Each row of a before or after table is a point. The points were changed in one or more steps. Then noise was added and the rows were shuffled. The steps act on columns, c1 being the first. Write out the steps. A step turns or swaps two columns, mirrors them in a line or flattens them onto one, adds a multiple of one to another, or multiplies or shifts one. Angles are multiples of 10 degrees, from the lower column toward the higher: turns from -170 to 170, lines from 10 to 170 but not 90. Use the fewest steps. Two steps may share a column if one is a turn and the other turns, adds or multiplies; they go together, in the order done. Otherwise the lowest column goes first.

Before, 10 rows:
2,11
26,1
23,-26
-36,-17
-9,21
-18,25
-2,17
-8,19
58,-39
-15,36
After, 10 rows:
-26,17
59,-32
-10,6
29,-16
-15,12
-20,10
-2,3
-23,12
-15,9
19,-10
Steps: flatten c1 and c2 onto the line at 150 degrees

Before:
22,-26,13,-28
-17,-15,-26,-6
24,9,-6,-35
24,-23,22,4
-60,4,-31,24
39,-30,11,-38
17,-35,23,16
-16,31,-3,-41
-14,-20,9,-16
35,1,30,11
After (10 x 4):
-23,25,-18,-11
4,34,-31,-12
10,24,25,-26
28,-13,31,-29
-16,-18,21,11
-16,-15,4,-19
-31,40,13,-34
4,-61,8,41
-32,19,-30,-2
-27,21,9,-27
Steps: swap c1 and c2; mirror c3 and c4 in the line at 110 degrees

Before, 9 rows:
-7,6,-2,-4,21,-13,8,-14
-13,6,-4,4,-60,-13,-7,-15
-10,-20,-1,3,8,2,-13,36
12,-8,10,0,-1,-3,-5,18
6,10,-13,15,2,5,11,-9
3,13,-11,-2,-6,-8,-6,21
13,-7,-11,28,27,-18,5,9
-6,16,13,12,27,-5,-6,-5
0,-4,0,1,-1,-3,-28,-10
After (9 x 8):
-11,21,-16,13,-5,7,10,4
-14,11,16,1,9,-7,-5,25
0,14,7,-8,-2,-11,8,25
-19,-3,3,26,21,-17,4,17
6,-14,12,11,16,-3,-7,-9
-8,-34,-2,-8,35,2,-13,-12
4,9,-7,0,15,-7,-7,-16
1,-32,2,1,-9,-2,-28,4
-10,-1,5,-10,-43,-14,-7,-45
Steps: turn c1 and c4 by 60 degrees; add 1 times c7 to c2; add -0.7 times c6 to c3; mirror c5 and c8 in the line at 30 degrees

Before (11 x 11):
-9,6,-3,8,3,3,10,11,1,9,0
-8,-4,-1,7,7,7,8,8,22,9,21
-8,7,-5,-10,3,8,-2,9,-10,6,3
-10,-10,-9,-5,-11,-21,10,-4,-5,-9,24
1,7,0,-2,6,11,10,10,-5,1,10
-10,5,-7,-9,-1,6,7,-2,-7,-12,5
-5,7,-8,7,-5,7,5,-7,-11,2,4
-8,-10,-7,2,-1,6,11,7,-9,11,1
-4,4,14,1,4,0,9,-8,-4,8,1
-1,1,33,7,5,7,-9,5,-5,-16,11
4,7,-5,-9,-4,6,1,3,-3,-5,1
After, 11 rows:
-8,-11,-7,2,-1,6,11,-7,-9,11,2
-8,7,-4,-10,3,8,-2,-9,-11,6,7
-10,-10,-9,-4,-10,-21,11,4,-5,-9,60
4,7,-5,-9,-4,7,1,-3,-3,-5,3
-4,7,-8,8,-5,6,4,7,-9,1,10
-9,6,-3,8,3,2,9,-11,1,9,0
-2,2,33,7,6,7,-9,-6,-5,-16,27
2,8,-1,-2,6,11,10,-10,-6,1,25
-4,5,14,1,4,-1,10,7,-3,8,3
-8,-4,-1,7,7,7,8,-8,22,9,53
-10,6,-7,-8,-1,6,7,2,-7,-12,12
Steps: multiply c8 by -1; multiply c11 by 2.5

Before:
1,0,2,4,-23,48,39,14,13,14,11,-3,-3,-5,5,9,-7,-3
-30,53,-6,-2,-26,-21,13,17,23,-27,-5,-5,-1,17,1,-22,15,-5
12,1,-27,-8,-15,46,10,-20,1,18,22,-14,-1,-6,-17,-8,-32,21
-18,7,-3,15,-34,-26,29,3,-6,-34,-35,10,24,36,2,-26,12,-12
-8,14,-27,11,14,46,-38,14,-19,-7,19,18,-41,9,1,28,-20,37
24,-13,-13,24,-5,33,2,15,16,3,15,-22,-4,15,15,-6,-14,24
17,-3,-21,25,-8,36,5,10,13,7,34,-13,7,2,-26,1,-5,-21
-3,36,-20,12,-20,-23,7,2,4,-13,-8,22,26,10,30,-35,10,-31
19,3,-18,9,22,60,6,14,17,25,3,-31,-30,-8,-15,5,-34,-18
-7,20,-24,-12,14,33,-58,-1,0,-14,-11,8,-23,18,10,45,23,36
After, 10 rows:
15,2,18,8,23,60,7,16,14,23,4,-30,-29,-20,-15,4,-34,-19
-7,16,10,9,14,44,-34,10,-17,-7,20,19,-43,-43,2,27,-19,36
-1,1,0,8,-21,48,43,15,13,14,8,-5,-1,7,7,9,-8,-1
-4,18,1,-12,12,35,-57,-2,-1,-14,-8,8,-20,-41,7,44,19,36
0,36,8,15,-21,-22,6,2,6,-11,-8,23,25,-32,31,-34,10,-31
-19,58,-9,-4,-23,-22,15,15,25,-27,-5,-4,-2,-19,2,-21,14,-7
17,-10,-2,23,-2,35,2,13,18,1,16,-24,-2,-24,16,-6,-12,25
12,-3,17,22,-12,34,4,12,11,10,36,-11,9,-31,-27,0,-3,-22
-9,5,-28,14,-34,-26,28,2,-4,-40,-36,10,24,-22,2,-25,11,-13
10,4,27,-8,-14,46,10,-19,2,18,23,-17,-1,-35,-17,-4,-29,21
Steps: multiply c1 by 0.7; multiply c3 by 1.6; turn c3 and c14 by 120 degrees

Before (9 x 24):
26,-33,26,12,-7,-24,4,21,5,24,-20,-32,-2,-12,18,-21,-16,-20,31,11,-18,-5,7,24
10,13,12,-18,2,-14,-20,31,6,26,-27,4,-45,-2,-20,19,21,-23,-6,22,-16,-17,-10,28
2,-21,14,27,2,-20,-25,26,7,25,-3,7,-10,8,-11,16,-9,-8,-4,-26,5,-26,0,3
23,-3,13,10,-2,6,-25,7,4,-16,3,0,-4,26,-24,3,25,-3,-7,16,-20,-28,-17,14
1,11,10,8,6,-22,-25,-4,0,-4,-29,-24,0,-19,15,-10,7,9,-2,-26,-8,-8,11,-8
-11,-9,-16,24,-18,9,-16,-4,-36,14,0,-12,-28,3,-25,5,27,24,-3,15,-11,3,16,23
-2,8,15,-12,-4,19,10,-7,-20,36,2,-7,-22,-22,22,4,6,31,-8,-4,15,-36,6,-11
-7,14,7,26,8,12,13,6,-7,9,8,6,-23,7,-10,-17,19,30,-4,29,1,-11,-14,-17
5,16,9,-8,15,-33,17,13,-35,35,24,-23,-2,22,-5,18,11,-21,12,-24,-21,-4,-19,-21
After (9 x 24):
-2,9,15,-12,-4,18,11,-7,-20,37,13,-2,-30,16,-16,6,-17,32,-8,-4,13,-35,6,-20
2,-21,13,25,2,-19,-25,27,7,25,4,4,-20,-2,7,16,14,-9,-6,-27,5,-26,-1,9
4,16,8,-7,14,-32,18,13,-35,35,25,-8,-1,17,10,19,-7,-21,12,-23,-22,-4,-19,27
1,10,10,7,5,-22,-26,-5,0,-2,-26,-9,-16,11,-11,-9,-14,7,-2,-25,-8,-9,10,-16
23,-2,13,12,-1,6,-26,7,3,-17,6,-1,-11,-18,32,2,-10,-2,-5,17,-21,-30,-17,23
24,-34,25,12,-9,-25,4,21,5,24,-12,-13,-26,-23,-24,-20,5,-21,31,11,-16,-5,7,-15
11,13,12,-18,2,-14,-20,32,7,26,-6,2,-58,-27,27,19,-8,-23,-5,21,-15,-18,-9,-6
-8,13,7,26,7,11,12,6,-8,9,17,3,-24,14,17,-19,-11,29,-6,29,0,-10,-16,10
-12,-8,-15,26,-19,9,-17,-4,-36,16,6,-5,-17,-24,36,5,-9,24,-4,15,-11,3,16,0
Steps: add -0.7 times c3 to c13; turn c11 and c13 by 20 degrees; multiply c12 by 0.4; turn c14 and c24 by 100 degrees; turn c15 and c17 by -150 degrees

Before, 8 rows:
-19,-8,-22,-26,28,8,3,6,-20,14,5,-37,-20,4,45,31,-6,-3,26,-32,-5,-1,-23,6,19,13,18,-5,16,-15,-4,-11,-3,34,-18,-4,18,-5,-11,9,5,-18,-7,7,20,39,-25,1
8,-9,6,0,13,-19,24,-8,10,-23,1,-3,11,-14,-6,-33,7,15,-19,-4,-33,15,-17,-21,-12,-13,-4,7,43,45,-7,-21,-7,-6,47,38,2,16,15,3,-32,4,-38,-7,3,3,29,-23
-10,-8,6,-17,25,6,-5,-7,3,10,18,-43,-11,6,29,37,-3,-21,6,-34,-2,7,-15,11,35,13,14,-24,-2,-2,-18,3,7,1,-17,3,12,-31,1,26,7,-13,15,27,20,-8,-38,3
22,36,-22,-16,38,3,12,-19,31,-15,28,4,-39,-21,7,24,-22,-5,34,9,9,2,-13,-28,-24,-41,-32,14,-2,-17,25,-6,-39,19,18,-1,-4,-24,-5,11,-22,31,10,17,-16,1,-36,-33
-8,-8,1,-22,20,16,9,-20,-4,-17,1,-25,-2,38,45,9,-13,-7,6,-36,1,11,13,-4,23,27,0,-9,0,-6,-32,-3,-17,6,-11,9,-6,-22,19,-12,17,-11,17,-5,8,-11,0,-7
20,3,-36,-9,23,-45,34,12,42,18,26,8,-13,-12,0,10,-2,11,19,7,2,-20,-17,-26,-18,-49,-30,33,8,18,19,-25,-22,12,38,-21,-27,35,3,31,-38,9,-28,22,-33,1,3,-36
7,-4,15,-8,11,21,-22,-22,-21,-10,0,-18,-9,1,32,13,16,-15,10,-33,-14,22,15,2,12,14,8,0,-2,17,-29,-1,-9,-2,-9,11,-7,-13,-18,0,3,-17,15,7,24,-24,-25,23
18,-8,9,-12,18,16,8,-32,2,-27,-22,-8,1,8,10,20,18,-5,-9,-31,-37,26,5,-9,11,6,-10,4,17,11,-25,9,1,-1,-4,37,-4,-14,31,-8,20,-25,-7,-13,26,-15,-12,4
After, 8 rows:
-10,-5,6,-18,26,5,-22,-7,3,8,17,-40,-10,6,29,39,-2,-4,7,-39,-21,5,-13,11,36,-30,14,-23,-10,-1,-20,4,5,-1,-19,4,14,-17,2,26,7,-13,17,26,17,-10,-37,6
16,-10,8,-13,17,10,-5,-31,2,-25,-23,-10,2,12,11,23,17,9,-6,-31,-60,26,7,-7,12,-15,-8,4,-15,10,-26,10,0,-1,-2,41,-4,-8,31,-12,11,-26,-5,-15,26,-14,-13,3
8,-3,16,-11,13,22,-14,-21,-21,-13,0,-19,-8,1,33,13,18,-22,7,-34,-35,22,16,4,9,-22,7,0,3,21,-33,0,-10,-3,-7,12,-7,-3,-15,2,-1,-16,16,8,22,-24,-26,23
-19,-8,-22,-23,29,9,-2,3,-22,12,4,-36,-23,3,45,30,-8,5,25,-33,-24,0,-22,6,20,-11,20,-5,-16,-14,-7,-11,-5,37,-19,-4,18,3,-10,5,4,-20,-5,7,21,43,-27,0
-9,-9,4,-24,18,16,-6,-20,-2,-13,1,-23,-2,38,49,9,-18,10,6,-34,-19,11,13,-6,21,-35,-1,-8,-1,-6,-34,-5,-17,6,-10,12,-4,1,21,-12,12,-13,17,-6,8,-8,0,-8
22,38,-24,-16,38,2,-6,-18,29,-17,30,1,-36,-23,8,23,-23,13,33,11,-10,0,-12,-29,-27,19,-34,14,-3,-20,25,-6,-40,18,19,-4,-4,-46,-3,12,-20,31,8,15,-17,3,-38,-33
8,-11,7,3,14,-17,13,-10,9,-23,2,-3,13,-15,-7,-31,3,25,-17,-5,-53,17,-17,-19,-13,23,-4,6,-41,46,-7,-22,-7,-4,46,30,2,3,15,-12,-38,4,-40,-5,4,2,28,-19
24,2,-33,-8,25,-44,14,11,43,19,26,9,-11,-13,0,12,-2,33,16,8,-17,-18,-17,-24,-19,59,-33,34,-17,20,23,-27,-20,11,39,-30,-28,-4,0,26,-34,10,-29,21,-33,2,2,-34
Steps: swap c7 and c18; shift c21 by -20; mirror c26 and c38 in the line at 70 degrees; mirror c29 and c40 in the line at 100 degrees; turn c36 and c41 by -10 degrees

Before (12 x 64):
12,0,-1,1,-1,-18,22,-11,8,-7,3,-5,-9,-9,-14,-1,-9,-10,-18,13,14,-6,-14,6,20,5,3,-1,42,-12,-6,8,3,9,-10,25,11,1,-22,2,13,9,0,46,-14,17,1,7,-2,3,7,3,24,-1,-8,9,-2,4,11,0,-23,-2,-11,7
16,-2,5,-8,9,-29,0,-2,17,-2,-10,-2,7,-6,-6,36,-12,-9,-10,-9,2,-10,40,4,-2,8,-10,20,-6,5,-13,14,6,-9,-5,-18,-21,-4,-23,1,16,-10,17,-10,-6,2,5,-6,-8,0,9,17,5,-1,-12,-8,1,-8,9,-9,0,-3,10,52
8,7,4,-10,-3,5,0,8,14,-9,-36,-10,-7,-2,-14,-6,-6,-3,3,-3,4,-10,9,7,-14,3,13,-1,-12,-5,5,-22,3,-20,36,-12,-33,1,-18,-3,17,-9,5,-19,-17,-30,16,1,6,-14,9,-57,-1,-8,-12,-23,-3,-13,1,-7,-10,-20,-10,-7
-16,16,5,26,-4,13,1,-10,14,1,13,-2,-5,-5,-8,-1,-5,24,-22,-3,2,-12,-7,-10,-4,10,-2,-6,-17,15,2,1,11,-5,-13,-8,4,5,4,-5,-53,-5,-7,-6,30,8,4,-6,9,-10,6,-10,28,-1,19,-14,2,-16,-4,9,-5,-48,-8,-7
-22,0,5,33,10,15,0,12,-49,1,15,-7,-11,4,-11,1,-10,1,5,-5,-2,-7,-14,13,0,-15,-7,17,-10,-17,-9,7,9,9,-12,-17,12,3,-14,-2,-20,0,16,-20,-13,-20,7,28,0,-5,7,9,-2,-4,4,6,-1,-12,6,-6,-6,-2,4,-7
4,15,3,-10,-2,-26,6,7,-9,-9,6,-9,7,-5,1,0,-8,-6,-10,-6,3,-10,16,11,-2,7,15,-4,-14,18,-15,4,2,-8,-16,-13,19,26,-17,-3,3,10,-6,-5,-3,17,9,3,-3,-1,5,1,18,-8,-5,5,-5,13,-7,-9,0,-2,-14,18
13,8,-1,-9,-5,18,14,-1,14,-24,11,-6,-11,0,33,7,-9,-12,-1,-2,12,-3,-5,13,-12,4,-6,16,-3,-9,17,7,21,-9,-14,27,11,-3,-20,-2,14,2,-12,-13,-17,11,3,7,5,-12,6,16,5,-8,-13,2,9,-3,5,-9,-13,-5,-7,-5
10,-6,-1,-11,9,-1,1,-16,-2,-11,-3,48,-8,-3,-2,-5,-5,17,-26,-5,-4,-10,-15,-16,-5,10,-10,-7,-19,-14,1,8,3,-16,17,-9,20,-1,-2,-4,-1,22,-11,-10,21,-14,19,1,10,-4,10,-7,0,-2,6,-16,-4,-18,-6,-3,-3,-5,-6,-8
-7,-16,-9,3,-7,11,34,5,11,-23,19,-1,-8,15,-14,7,-12,9,3,-9,5,40,-1,-1,12,1,-10,12,-24,1,-8,5,25,4,-8,-17,5,-8,-15,-35,3,5,-12,-5,-12,17,4,-1,1,4,-12,-25,1,8,-11,7,4,-19,1,-7,3,-3,-12,6
1,15,-4,6,5,13,24,11,-2,-8,10,0,-7,3,-7,-3,15,-6,-22,28,5,29,2,6,32,6,4,25,6,2,6,5,2,-1,-15,-2,4,-3,-12,-32,-22,18,11,11,13,22,13,-6,-4,-15,-15,16,2,21,0,-15,10,-3,11,31,4,0,-7,-2
14,19,-34,5,10,6,11,5,2,-2,-11,-12,6,-10,-14,-5,-3,-3,-7,-9,2,7,-8,-5,9,-14,-9,-7,-22,11,-16,-1,36,10,-16,-12,6,1,46,-18,14,-5,-7,-14,19,2,12,7,-14,-13,11,-1,2,-8,12,-17,7,9,-6,-1,2,1,-14,-3
-2,20,3,-10,-3,16,3,8,17,-21,17,3,11,-12,-12,-3,-10,-9,-12,-6,9,8,3,8,-13,3,28,-4,-20,-18,-11,-14,17,7,-13,-8,20,4,2,-7,15,57,-11,-14,-16,2,3,-4,6,6,15,16,24,-5,-11,-15,7,-18,6,-9,4,3,60,4
After (12 x 64):
16,19,-34,4,11,2,11,6,2,-2,-11,-8,11,-11,-13,-5,-4,0,-6,-11,1,7,-14,0,9,-12,-8,-5,-22,13,-15,-8,37,10,-17,-13,8,0,47,-18,7,-6,-6,-13,20,4,12,10,-14,-12,12,-1,2,-5,13,-17,6,8,-6,-2,0,1,-15,-3
-2,22,2,-9,-4,8,3,7,15,-20,17,-11,-3,-13,-11,-3,-10,-11,-12,-6,9,8,-2,10,-14,2,29,-4,-19,-18,-10,1,17,9,-13,-7,20,4,1,-8,-2,58,-11,-12,-15,10,2,-3,4,8,16,17,23,-13,-10,-13,6,-15,6,-9,6,4,60,2
-21,0,5,33,11,-3,0,11,-49,3,16,9,9,3,-10,3,-12,1,3,-3,-2,-7,-20,0,0,-14,-9,16,-10,-16,-9,-9,8,9,-9,-17,13,5,-15,-1,-15,0,16,-20,-11,-4,7,28,0,-7,6,8,-3,3,6,8,-2,-13,6,-5,-6,0,5,-5
-14,15,6,27,-4,9,0,-10,13,2,12,4,2,-5,-9,1,-5,24,-24,-3,2,-10,-10,-22,-4,9,-2,-7,-15,16,-1,-1,13,-6,-13,-10,4,5,5,-3,-4,-4,-9,-9,31,11,4,-7,10,-11,7,-9,28,1,19,-15,1,-17,-5,8,-6,-47,-7,-7
4,14,3,-9,-1,-1,4,9,-9,-8,7,-9,8,-5,1,0,-7,-6,-10,-7,4,-9,15,9,-2,4,14,-5,-14,17,-16,-9,1,-9,-17,-14,18,27,-18,-4,-9,10,-7,-7,-3,-2,9,2,-5,-1,6,-1,17,0,-5,6,-3,14,-6,-10,-3,-3,-14,16
19,-1,6,-8,10,-12,-1,-2,16,-4,-10,-6,1,-5,-6,36,-12,-9,-11,-8,2,-11,38,9,-1,9,-10,19,-6,5,-11,-7,4,-8,-5,-16,-22,-5,-24,0,2,-10,14,-11,-6,-12,4,-5,-8,1,9,16,5,13,-13,-8,3,-8,10,-9,2,-4,9,52
0,15,-5,5,4,18,25,10,-2,-10,11,9,-1,3,-7,-4,15,-6,-24,26,4,31,-1,-3,30,7,3,25,6,3,6,15,2,1,-16,-3,4,-1,-12,-31,-8,17,9,10,14,20,13,-6,-4,-15,-13,16,2,14,0,-17,10,-1,14,30,4,-1,-7,-2
6,6,2,-8,-3,-14,-1,8,11,-9,-35,5,13,-2,-15,-6,-6,-1,3,-2,5,-10,2,10,-14,4,13,-2,-12,-4,5,2,4,-20,34,-12,-34,1,-19,-4,0,-10,2,-20,-18,-14,16,0,4,-15,7,-60,0,-23,-12,-22,-4,-14,3,-7,-12,-20,-10,-8
-6,-16,-12,3,-8,12,33,4,11,-23,19,7,1,17,-14,8,-13,8,2,-8,4,41,-7,1,10,-3,-9,14,-24,2,-9,4,28,6,-9,-20,5,-10,-16,-34,1,5,-13,-1,-8,13,3,-2,1,3,-12,-22,0,7,-11,7,5,-22,1,-7,3,-4,-12,5
13,-2,-1,2,2,-1,22,-12,7,-7,3,8,6,-10,-12,1,-8,-10,-19,12,15,-7,-20,9,20,6,3,-2,43,-12,-5,-4,1,9,-10,25,11,1,-23,2,0,9,1,46,-14,1,1,8,-2,3,6,2,24,6,-7,10,0,3,12,0,-24,-2,-10,7
8,-7,1,-9,9,-7,0,-15,-4,-10,-5,18,-46,-3,-1,-5,-7,17,-26,-5,-4,-9,-16,-12,-4,9,-7,-5,-18,-12,-1,-5,5,-15,16,-10,20,1,-2,-3,12,22,-11,-8,21,-9,21,2,12,-3,9,-6,1,6,6,-17,-4,-18,-5,-4,-1,-5,-6,-7
11,8,0,-9,-7,14,15,-1,14,-24,11,12,10,-1,33,8,-6,-12,-1,-2,12,-5,10,11,-11,4,-6,15,-2,-8,16,-12,21,-11,-13,27,13,-1,-17,-3,-5,2,-13,-13,-16,13,2,9,3,-14,7,17,6,3,-13,3,11,-3,5,-9,-12,-3,-7,-6
Steps: flatten c6 and c46 onto the line at 50 degrees; mirror c12 and c13 in the line at 140 degrees; add 0.5 times c15 to c23; multiply c41 by 0.4; turn c24 and c41 by -50 degrees; mirror c32 and c54 in the line at 60 degrees
